Rows are points. To make a cloud, some directions were put in groups of two or more. Within a group, all points are equally far from the middle, so they leave a hole (a ring in 2 directions, a hollow ball in 3). The other directions are filled evenly. Then the cloud was stretched, turned, moved and blurred a little. Count the holes, and give their numbers of directions, smallest first.
(in the rows, 128 means zero)

Cloud, 21 rows:
[[ 77 139 107]
 [144 119 111]
 [147 134 103]
 [118 165  85]
 [143 110 166]
 [ 94 101 111]
 [ 93 163  93]
 [ 83 134 140]
 [126 101 121]
 [126 104 174]
 [150 141 121]
 [ 97 115 170]
 [101 102 135]
 [145 118 116]
 [150 154 135]
 [ 86 126 152]
 [ 82 153  98]
 [157 153 159]
 [105 167  91]
 [113 101 150]
 [135 105 146]]
Holes: 1 (2)

Cloud (28 x 4):
[[105 143 118 134]
 [139 164 130 162]
 [161 139  99 171]
 [156 102 112 168]
 [127 166 155 119]
 [105 101  98 164]
 [109 135  86  96]
 [157 116 164 177]
 [163 149 164 158]
 [112 101 126 147]
 [ 97 132 156 168]
 [144  89 112 116]
 [104 120 135 116]
 [168 135  91 103]
 [148 102 163 127]
 [164 148 133 110]
 [128 156 121  89]
 [138 156  90 168]
 [151 155 115 169]
 [101 115 136 169]
 [132  93 132 130]
 [143 162 135 115]
 [156 107 124 179]
 [129 100 154 159]
 [167 132 128 151]
 [137  98 169  94]
 [168 140 131 115]
 [135 101 175 111]]
Holes: 1 (2)

Cloud, 51 rows:
[[124 144 138  79 147  83]
 [110 134 118 108 184  99]
 [112 164 124 143 155 144]
 [153 151 152  95 167 106]
 [147 163 123 112 144  70]
 [171 138  90 146 125 118]
 [161 119 126 142 143 163]
 [122 163 152 136 170 124]
 [132 109 126 173 150 142]
 [ 96 139 107 113  93 112]
 [ 93 105 114 116  96 124]
 [137 100  98 115 150  70]
 [171 123 138 132 178  98]
 [107  96 111  98 111 145]
 [142 100  84 146 126 138]
 [148 165 100 124 115  86]
 [150 109 130 140 144  64]
 [142 111 104 169 154 140]
 [155  88 115 100 119  94]
 [165 111  94 133 113  90]
 [135 152 120  99  90 108]
 [144 161  86 112 147 132]
 [122  90 130 101 123  78]
 [107 154 132 129 160 152]
 [ 95 154 104 146 158 122]
 [ 95 151 112 134 147  75]
 [101 141  84 141 156  97]
 [141  95 170 124 145 106]
 [109 163 109 142 120 136]
 [173 127  91 142 133 135]
 [123 116  79 119 173 100]
 [107  91 128  90 111 130]
 [135 169  98 127 166 101]
 [124 136 102  91 173  97]
 [113 112 134  75 156 124]
 [178 142 115 120 148  79]
 [117 152 134 107 180  98]
 [145 147 131 122  86 119]
 [116 131 100  85 117  81]
 [126 141 126  72 117  91]
 [137 127 166 157 122  99]
 [135 110 110 164 176 101]
 [126 102 112 113 184  99]
 [146 151 166 114 144  82]
 [ 90 115 120 113 113 152]
 [156 119 165 110 116 140]
 [ 87 134 128 138 169 130]
 [ 92 146 101 147 154  94]
 [127 155 154 136 141 156]
 [105 108 129  96 156 153]
 [135 118 159 156 113  96]]
Holes: 2 (2, 4)

Cloud (85 x 8):
[[128 103 169 128 149 105 131  98]
 [150  87  98 122 123 114 100 149]
 [149 146 156 169 108 125  78 135]
 [112 106  95 125 162 136 116  95]
 [155 143 116 163 133 181  80 141]
 [136 110  85  94 121 145  82 104]
 [113  89 147 134 126 184 109 124]
 [110 113  99 117 151  99 105 104]
 [149 103 104 153 107 108 118 174]
 [132 143 111 103 135 138  85 173]
 [111 103 166 148 130 104  89 121]
 [ 91 129 161 118 117 171  96 154]
 [131 115 154 111 160 131  88  90]
 [153 132 108 126  91 169 110 161]
 [ 91 136 124 102 128 157 138 146]
 [119 137 160 129 141 177 102 159]
 [102  94 159 148  94 151 113 128]
 [107 105 144  89 133 149  91 129]
 [179 118 137 138 114 108  96 148]
 [110 129 102 129 102 130 133  82]
 [126 133 152 112 110 155  98  82]
 [152 131 131 200 114 136  92 148]
 [145 101 124 117 102 183 107 173]
 [127  62 149 140 127 132  86 169]
 [175 125 142 131 148 142  72 147]
 [113 123 137 154 174 115 104 119]
 [148 137 149 117 139 166  84 160]
 [115 121 166 140 120 105 141 149]
 [161 164  83 120 150 142  96 111]
 [134 141 110 117 160 103 144 115]
 [148 115 136 165 115 192  97 164]
 [131  87  92 176 130 107  83 132]
 [ 84 121 115 175 126 104 122 124]
 [169 136  95 156 145 176 127 114]
 [127 149 104 151 133  84 101 122]
 [162  85 146 172 104 128 109 131]
 [131 158 101 169 117  99  99 127]
 [151  85 140 163 121 111  74 101]
 [141  81 100 166 157 138 118 146]
 [162 141 120 196 127 125 123 117]
 [129 142 162 155 102 118  79 145]
 [150 101  94 173 147 120 128 158]
 [ 84  90 124 117 137 106 124 156]
 [ 76  93 121 140 128  97 135 156]
 [129 116 100 167 113 150  90  76]
 [139  94  91 141 157 136  84 102]
 [123 147 160 124 117 163 113 120]
 [107  92 125 137  91 106 117 130]
 [117 111  87 160 108 155 107 103]
 [152 136  86 142 153 159 115 146]
 [141 110  81 164  87 124  98 123]
 [130  83 136 130 105 101 129 116]
 [145  75 139 117 127 122  90 134]
 [126 131 129 158 166 152  80 172]
 [ 88  93 110 153 144  99 139 130]
 [171 130 147 138 116 183 141 134]
 [164 138 111 102 140 151 149 138]
 [151  98  97 168 149 134  62 158]
 [115  71 109 112 130 145 131 171]
 [141  79 143 127 154 158 115 107]
 [111 127 119 157 176 138 139 164]
 [148 145 120  99 148 107 119 121]
 [130  99 138  92 137 114  88 106]
 [142 132 158 127 162 131  91 131]
 [127 137 157 145  97 162 140 170]
 [104 112 144  91 135 130  61 142]
 [116 117 163 146 168 126 110 139]
 [150  85 142 120 131 112  64 105]
 [171 141 142 167 106 163 101 124]
 [172  97 114  96 126 154 118 123]
 [ 77  90 107 136 155 118 125 152]
 [128 160 108 184 118 138  99 129]
 [ 88 130 147 162 127 167 101 126]
 [153 150 150 162 102 153  82 137]
 [179  97 124 133 146 152  67 112]
 [128 106  82 145 114 177 126 158]
 [135 145 156 111 132 171 123 138]
 [ 99 149  98 119 148 147  99 124]
 [140 131 159 129 170 145 119 126]
 [106 136 159 182 118 126  82 146]
 [106 105 149 112 133  98 122 134]
 [181 117 115 146 154 169  93 116]
 [121 131 157 101 147 142  93 147]
 [157 105  85  95 123 139  77 116]
 [ 98 139 123 138 100 113 130 122]]
Holes: 3 (2, 2, 2)

Cloud (101 x 9):
[[131 101 108 131 114 172 163 123  98]
 [114 157 164 131  90 169 160 144 133]
 [179 146 120 141 118 128 146 138 151]
 [ 99 150 114  97 144 149 151 104 138]
 [107 126  97 140 111 169  77 106 131]
 [ 91 163 142 132 160 135  98  91 148]
 [163 184 115 143 144 137 128 132  80]
 [147 172 107 132  77 115 137 109  94]
 [101 145 160 182 156  89 114 153 109]
 [141 144 119  97 151 135 141 100  95]
 [130  92 115 148 108 108 147 147 157]
 [114 163 104 104 106 115 154 111  95]
 [132 147 159 189 136 150 102 119 120]
 [121 109 166 118 154 131 130 125 146]
 [117 163 125 185 192 165 110 136 149]
 [109 115 114 148 155 137 115 139  80]
 [128 147 197 154 145 153 119 107  80]
 [135 126 109  96 123 169 131 126 155]
 [142 152 157 172  82 121 138 159 131]
 [161 186 108 162 130 122 138 136 166]
 [145 168 111 124 141 176 142  84 107]
 [118 141 114 129 170 166  92 134  72]
 [124 164  94 115 122 158 130 117 145]
 [ 74 125 128 138 115 154 115 160 146]
 [ 92 119 166 153  95 142 126 110 133]
 [142 149 125 172  93 158 152 100 139]
 [ 99 167 130 166 108 176 141 107 109]
 [139 136 148  98 119 145 112 118  95]
 [139 136  88 141 150 142 140 105 147]
 [103 126 111 168 144 157 146  80  97]
 [139 130 158 111  91 126 114 142  93]
 [145 135 174 146 152 129 168 117 144]
 [161 145 151 146  84 134 118 106 111]
 [ 97 118 170 112  92 127 119 109  97]
 [140 136 181 137 110 134 126 122 101]
 [113 123 101 141 163 158 134 131 108]
 [110  85 115 112  96 103 130 127 152]
 [122 103 161 163 131 106 106 144  88]
 [161 135 102 124 146 112 133 155 154]
 [118 146 123 178 159 164 152  79  77]
 [165 146 155 161 143 164  95 125 133]
 [103 113 133 149 139 156 142 151  89]
 [128 173 109 135  92 128  72 148  96]
 [156 184 139 122 167 163 102 137  72]
 [120 177 148 147 144 149 108  78 109]
 [103 146 114 160  76 130  88  82  85]
 [ 76 125 137 125 152 147  96 125 102]
 [173 149 163 148 165 149 124 142  81]
 [177 143 139 134 160 113 119 161 156]
 [124 195 159 156 101 159 141 152 100]
 [124 100  96 116 109 103 133 126 130]
 [115 101 129 121 157 127 110 133 134]
 [152 178 172 159 144 156 107 129 139]
 [163 170 139 120 137 112 103 141 117]
 [148 197 127 135 145 156 118 128  95]
 [165 160 171 130 152 137 124 155  99]
 [108  94 132 150 173 113 113 111 101]
 [114 149  98 102 136 132 147  94 149]
 [129 171 174 157 150 101 141 156 145]
 [147 132 149 183 119 113 147 124  86]
 [124 151 116 123  76 140  87  87 101]
 [159 121 163 163 129 115 118 104 150]
 [138 110 134 137 163 116 124 161 150]
 [124 120 169 168 115 168 108 133 157]
 [124 109 153 177 137 158 105 129 137]
 [114 142 172 146  90 150 137 116 126]
 [100 115 135 102 140 165 101 116  82]
 [143 134 127 180 156 172 120 135 149]
 [105 125 123 117 177 104 164 125 115]
 [164 162 138 142 163 168 129  77  82]
 [122 166 150 118 109 107 120 114 164]
 [142  96 139 133 111 146 140 133 157]
 [165 158 135 155 115 126 159  80  83]
 [146 112 164 144  77 105 132 112 107]
 [ 97 164 183 139 141 160 124 105  84]
 [119 157 187 124 145 140 138 101  97]
 [ 93 170 142 114 134 159 155 129 126]
 [164 132 140 165 128 136 154 120 161]
 [111 144 170 148 163 103 151 135 137]
 [108 181 133 115 108 174  98 136 159]
 [100 154 113 165 145 134 106 106 139]
 [ 97 110 161 161  93 130 127 122 113]
 [134 148 169 166  95  99 124 134 131]
 [ 98 147 162 145 122 130 129 166 138]
 [132 142 137 176  88 173 155 114 120]
 [109 120 175 140 147 155 100 160  92]
 [109 180 111 165 123 107 130 135 132]
 [137 191 114 126 174 156 131 119 117]
 [177 148 132 161 142 138 148 163 151]
 [120 125 103 138 118 178 151 182  89]
 [119 126  92 152 157 105 127 117 117]
 [103 142 129 182 163 103 145 139  92]
 [104 150 146 181  67 115 102 115  92]
 [100 152 117 111 134 103 122 120 111]
 [100 173 152 134 155  89 144 146  93]
 [145 139 114 166 141 145 113 106  78]
 [112 129 147 178 180  89 134 152 141]
 [106 175 110 154 163  90  98 147 115]
 [122 173 113 124 119 127 147  82 107]
 [171 144 151 148 149 138  86 118 119]
 [121 166 129 108 169 150 106  93 131]]
Holes: 1 (4)

Cloud (93 x 9):
[[ 81  96 102 161 102 100 129 114  99]
 [121 119 110 154 121  79 141 126 161]
 [110 153 124 123 118 142 129 105 118]
 [ 90  93 188  88 119 126 119  62 106]
 [133 155  86 158 100 125 104 135 132]
 [ 98 145 155 105  87 140 153 132 132]
 [134 109 142 162 157 143 175 124  81]
 [ 82 158  83  90 107  95 146 119 130]
 [ 68 100 146 122 158  95 159 125 141]
 [129 145 166 116 110  73  65 148 137]
 [142 175 135  79 122 122 137 141 114]
 [100  84 134 173 103 138 126 108 104]
 [103  85 122 141 146 162  91 143 129]
 [ 97  86 106 122 153 127 153 125  95]
 [141 146 150 124 148 134 158 114  60]
 [ 98 112 144 146 170  70 127 126  84]
 [134 104 156 183 103 154  88 117 143]
 [122 132 128 169 129 133 103 140 118]
 [ 81 103 175 108 110 136 128 105 118]
 [136 118 123 132 153  80 118 108 135]
 [126 140 136 121 100 166  86 125 135]
 [115 161 125 112  92 154 158 113 102]
 [117 143 129  98  98  76  87 122 107]
 [117 120 162 138  80 127 173 127 104]
 [125 122 157 134 131 106 117 117  74]
 [101  91 120 158 110 123 111 128 122]
 [116 131 178  94 145 124 116 131  89]
 [111  95 110 150  83 145 110 137 115]
 [119 140 147 122 142 150 134 114  62]
 [125  68 149 113 148  84 139 125  83]
 [152 120 151 122  88 143 173 172 118]
 [163 139 157 165 131 138  82 137 123]
 [115 145 129 137 137  55 116  89 102]
 [146 149 161 141 137 133 137 162 120]
 [ 92 133 138 131 118 138 112  85  92]
 [147 105 128 127 105  83 119 132 138]
 [114 127 159  93 102 113  99 117  45]
 [136 156 138 116 150 135 152  92 106]
 [131  88 153 118 143 170  97 149  69]
 [ 95 117 128 141 164 110  82 147  92]
 [105 120 159 122  81 110  99 153  92]
 [126 122 139 115 130 149 133 180  81]
 [119 101 117 178 120 147 114 133  92]
 [125 117 113  96  86  97 114 159 132]
 [148 128 161 182 117 123 107  76 102]
 [140  88 172 143 146 127 124 120 135]
 [100 112 155 143 152 156 191 113  93]
 [128 109 159  94 110 112  79 148  87]
 [131 120 169 161 136 108  81 106  92]
 [131 116 171 128 136 166 162 149 105]
 [ 65  97 110 134 155 116  75 148 109]
 [113 112 145  84 114 116 135 134 105]
 [131 153 123 134 141 131  83 113 152]
 [144  94 100 137  89 133 109  93  88]
 [ 85 140 142 150  97 107  99 148 105]
 [133 103 182 133 158 135 101  75 106]
 [123 120 154 139 124 150  71 143  93]
 [130 159 124 104 100  80 122 148 138]
 [139  95 152 129 114 163 121  89 135]
 [106 135 141  87 110  94 162 111 143]
 [115 148 110 100 157 147 117 158 103]
 [125 136 142  76 106 120 104 142 133]
 [137 142 147 133 111 174  82 141  61]
 [135 102 173 139 129 127 133 113 118]
 [155  92 123 170 114 121 106  79 113]
 [138 134  91 156 149 118 129  93 104]
 [ 98 140 100 149 125 118 113 128 161]
 [100 132  97 156 117 113 124 138 146]
 [ 95  99 135 150 136 132 168 110 116]
 [116 151 120  94 133  92 139 102 148]
 [146  98 146 130 124 124 150 146  71]
 [112 112  95 150  92 133  94 123 111]
 [133 138 136 126 148 101 102 112 106]
 [160 121 103 132 113  99 104 119  98]
 [160 106 128 131  99  81  82 120 119]
 [125 148 117  99  92 127  99 115 133]
 [178 111 179 177 101 126 116 104 117]
 [102 128 147  80 137 115 144 143 137]
 [ 53 136 125 127 125 106 139 146  87]
 [137  87 135  96 107  67 141 131  94]
 [140  62 152 119 147  90 104 140 116]
 [122 126 165 108 156  76 121 168 149]
 [132 102 175 150 139 146 124 100 116]
 [121 108  96  94 118 162 102 102  92]
 [100 122 124 172  99 107 164 112  84]
 [130 110 178  98  82 115  92 144  83]
 [114 142 172 138  98  78 128 152 104]
 [ 84 105  71 128 161 108  87 116 101]
 [108  82 137  74 118  98 128 126 134]
 [100 133 120 129 114 124 127 150 162]
 [124  74 131 102 116 119  95 162 109]
 [105 120 134 151 122 148 145 167 100]
 [ 87 117 135 120  93 106 118 134 132]]
Holes: 0
